Every row gives one point. The window is the flat piece filled in between its corners: a triangle in 3 columns, a solid with four corners in 4, and so on. A path goes straight from each point to the next, and from the last back to the first. After which points does the path pass through the window?
In the rows, 128 means zero.

Window (3 x 3)
144	128	151
177	134	128
62	94	100
Path:
(1): 149	170	84
(2): 103	159	136
(3): 162	105	114
(4): 208	105	135
(5): 124	151	118
(6): 97	158	117
(7): 160	116	141
(8): 177	82	130
(9): 166	186	125
(10): 136	151	109
(11): 161	112	144
(12): 142	92	118
(13): 95	163	131
(14): 128	165	127
(15): 154	93	117
(16): 185	109	154
Through the window after points: 2, 4, 6, 8, 10, 12, 14, 16

Window (4 x 4)
126	146	114	120
155	121	167	169
98	140	95	185
123	160	176	86
Path:
(1): 135	173	99	167
(2): 105	133	113	147
(3): 100	106	95	143
(4): 113	169	113	180
(5): 158	173	167	129
(6): 147	116	166	145
(7): 134	97	107	163
(8): 143	178	163	164
(9): 166	180	169	152
(10): 143	100	159	169
(11): 116	128	155	98
(12): 114	179	146	114
Through the window after points: 1, 3, 9

Window (4 x 4)
149	167	125	100
136	148	151	85
114	80	137	180
166	88	93	116
Path:
(1): 164	95	150	156
(2): 115	98	122	154
(3): 115	148	135	114
(4): 157	138	151	131
(5): 192	129	152	120
(6): 89	88	128	130
(7): 103	172	83	146
(8): 168	155	144	83
(9): 177	130	132	134
(10): 105	143	123	113
(11): 115	77	115	154
(12): 168	55	146	186
Through the window after points: 1, 7, 9

Window (6 x 6)
104	113	155	183	106	112
199	115	182	71	148	130
120	119	122	105	108	120
113	195	34	125	171	99
80	86	125	133	146	166
130	142	183	82	151	103
Path:
(1): 105	148	96	123	143	144
(2): 142	142	155	82	132	147
(3): 112	69	107	113	167	105
(4): 120	121	112	158	146	101
(5): 117	142	121	122	107	155
(6): 90	174	125	122	121	163
(7): 133	100	155	147	133	76
(8): 111	135	107	136	160	88
Through the window after points: 6, 8

Window (6 x 6)
108	128	92	176	88	149
89	173	125	157	139	164
174	129	139	78	134	129
152	146	171	109	198	96
140	106	175	87	158	125
107	120	84	100	75	118
Path:
(1): 117	146	212	140	132	134
(2): 119	139	137	134	98	119
(3): 101	133	92	103	140	157
(4): 192	141	87	93	182	133
(5): 154	126	157	83	117	127
(6): 132	152	164	116	141	111
(7): 121	128	127	97	171	164
(8): 160	122	104	101	187	127
Through the window after points: 2, 4

Window (8 x 8)
139	129	209	96	147	146	118	93
138	125	124	170	109	138	128	119
83	128	87	109	110	113	179	155
169	103	106	165	165	136	140	130
167	122	91	173	173	147	84	157
107	100	101	92	88	95	160	169
144	116	100	120	104	172	116	114
190	162	124	97	137	132	113	141
Path:
(1): 178	82	109	119	151	78	106	106
(2): 88	164	109	110	81	192	178	156
(3): 142	129	217	148	113	155	130	162
(4): 150	116	108	108	166	130	125	77
(5): 90	120	90	122	171	106	148	89
(6): 170	126	123	139	102	134	147	194
(7): 120	112	149	111	130	162	158	159
(8): 148	134	158	116	134	130	109	88
Through the window after points: 3, 7

Window (8 x 8)
111	144	163	130	118	125	117	127
98	117	122	160	139	147	130	75
134	164	78	111	176	118	239	201
142	108	154	154	132	194	112	85
165	152	137	102	152	89	136	116
129	178	100	59	151	120	182	148
147	120	104	101	102	105	88	124
117	88	144	111	148	137	141	114
Path:
(1): 123	137	142	130	183	161	111	138
(2): 116	148	132	116	173	150	147	161
(3): 131	126	97	107	125	91	187	131
(4): 190	118	130	82	91	148	151	82
(5): 120	134	115	120	138	118	108	133
(6): 122	173	107	123	196	142	148	212
(7): 137	147	95	110	150	116	211	159
(8): 138	127	124	127	96	142	159	127
(9): 130	125	115	107	202	143	124	108
(10): 112	165	102	145	156	145	89	116
(11): 146	98	170	108	108	113	140	95
(12): 124	127	104	90	95	79	174	108
Through the window after points: 4, 6

Window (9 x 9)
137	93	57	149	150	135	135	158	83
91	80	153	156	152	147	113	98	100
154	139	103	124	170	129	90	159	144
163	85	99	123	119	137	135	130	82
103	95	151	132	168	155	183	140	62
68	135	99	61	109	96	156	89	156
65	175	136	177	132	105	143	98	123
149	107	90	160	146	82	121	205	155
140	129	95	182	132	195	118	125	128
Path:
(1): 101	93	146	144	164	128	144	94	132
(2): 113	80	130	165	194	144	134	83	129
(3): 99	111	111	119	119	126	129	127	106
(4): 122	95	98	136	112	134	117	141	90
(5): 164	112	99	135	199	141	174	139	102
(6): 138	109	101	167	162	141	155	112	133
(7): 118	110	117	140	125	119	103	185	112
(8): 97	89	119	126	133	132	116	174	86
(9): 188	123	101	144	166	163	150	100	124
(10): 184	104	123	165	152	133	163	109	127
(11): 53	140	100	126	114	126	100	143	88
(12): 91	110	112	139	110	156	96	145	60
Through the window after points: 2, 4, 6, 10, 12

Window (9 x 9)
166	81	192	133	188	120	121	138	135
116	137	155	131	156	66	130	91	128
199	146	82	161	139	113	156	131	193
165	136	172	129	164	116	163	69	151
141	159	61	166	120	176	118	111	119
108	146	109	103	148	137	212	182	134
121	101	102	76	166	157	116	148	131
165	156	170	85	104	147	82	151	92
73	144	153	133	79	147	147	111	113
Path:
(1): 156	123	107	113	122	133	147	116	134
(2): 187	93	123	146	134	119	141	104	126
(3): 116	210	139	95	162	158	114	146	144
(4): 115	158	140	154	171	112	111	104	162
(5): 157	110	132	110	122	114	157	108	94
(6): 146	103	109	102	124	106	176	106	115
(7): 119	174	193	149	163	135	125	111	155
(8): 114	166	150	130	165	124	150	122	148
Through the window after points: 4, 6

Window (11 x 11)
170	181	138	91	123	117	138	89	129	141	126
166	90	124	154	137	128	122	138	131	84	141
155	143	84	136	155	90	144	15	122	148	131
154	107	42	168	82	147	155	121	113	185	98
123	156	160	138	114	88	158	156	130	110	182
112	118	175	149	140	141	119	136	144	102	114
143	194	165	182	160	113	138	125	77	63	96
117	109	92	137	163	99	103	151	131	98	122
169	118	170	142	143	122	143	162	108	157	152
69	145	80	54	119	197	194	124	115	129	111
141	139	70	131	134	148	93	118	115	148	173
Path:
(1): 150	166	115	156	131	148	146	149	153	142	139
(2): 176	158	143	149	167	162	155	123	162	165	117
(3): 108	124	123	108	93	74	145	128	83	93	148
(4): 136	113	144	163	126	115	133	77	38	81	116
(5): 143	189	107	130	151	123	146	137	141	127	131
(6): 134	157	86	136	141	164	144	155	176	147	125
(7): 96	106	118	94	139	107	135	108	75	87	121
(8): 133	116	110	124	105	98	141	111	94	132	143
Through the window after points: 6, 8
